Rows are points. Each copy is the shape, with its points in the same order, stretched, turned, moved and blurred by noise. Some copies are also mirrored. Which?

Shape:
[[47, 20, -4],
[-5, 51, 15],
[21, -47, 25],
[-22, 6, -19],
[-52, 29, -17],
[13, -29, -12],
[7, -6, -12]]
Copy 1 (7 x 3):
[[36, -27, -22],
[-18, 3, -54],
[-10, -50, 35],
[-15, 24, 3],
[-36, 59, -18],
[10, -15, 20],
[3, -11, 1]]
Copy 1 is: mirrored
Copy 2, 7 rows:
[[44, 27, -20],
[0, 57, -2],
[39, -38, 24],
[-17, 12, -22],
[-47, 36, -24],
[21, -23, -13],
[11, 2, -16]]
Copy 2 is: only turned
Copy 3:
[[7, 28, 37],
[0, 35, -32],
[21, -45, 41],
[-50, -12, -11],
[-54, -16, -45],
[-16, -23, 44],
[-21, -2, 25]]
Copy 3 is: mirrored

Shape, 7 rows:
[[-29, -22, 35, -15],
[32, -24, -25, -20],
[-40, -28, -11, -8],
[-38, -16, -4, 13],
[-16, 18, -15, 12],
[62, -27, -1, -57],
[-30, 29, -30, -14]]
Copy 1 (7 x 4):
[[27, -10, 41, -6],
[24, 32, -18, 51],
[-20, 26, 35, 6],
[-26, 6, 24, 1],
[-12, 19, -9, -15],
[68, 33, -14, 58],
[-13, 41, 0, -32]]
Copy 1 is: mirrored
Copy 2:
[[-44, -5, 25, -18],
[35, -33, -36, 5],
[-19, -44, 14, 20],
[-13, -18, 20, 24],
[-7, 6, -3, 42],
[24, -19, -52, -41],
[-34, -5, -23, 46]]
Copy 2 is: only turned
Copy 3, 7 rows:
[[0, -58, -13, -27],
[32, 27, -19, -35],
[0, -36, -48, -1],
[3, -36, -34, 14],
[-14, 7, -7, 17],
[47, 33, 1, -83],
[-48, 11, -27, -3]]
Copy 3 is: only turned
Copy 4, 7 rows:
[[-39, 1, -1, -30],
[29, -9, -18, 6],
[-48, 3, -23, 9],
[-47, 22, -8, 8],
[-14, 9, 19, 20],
[50, -41, -18, -28],
[-30, -17, 18, 33]]
Copy 4 is: mirrored
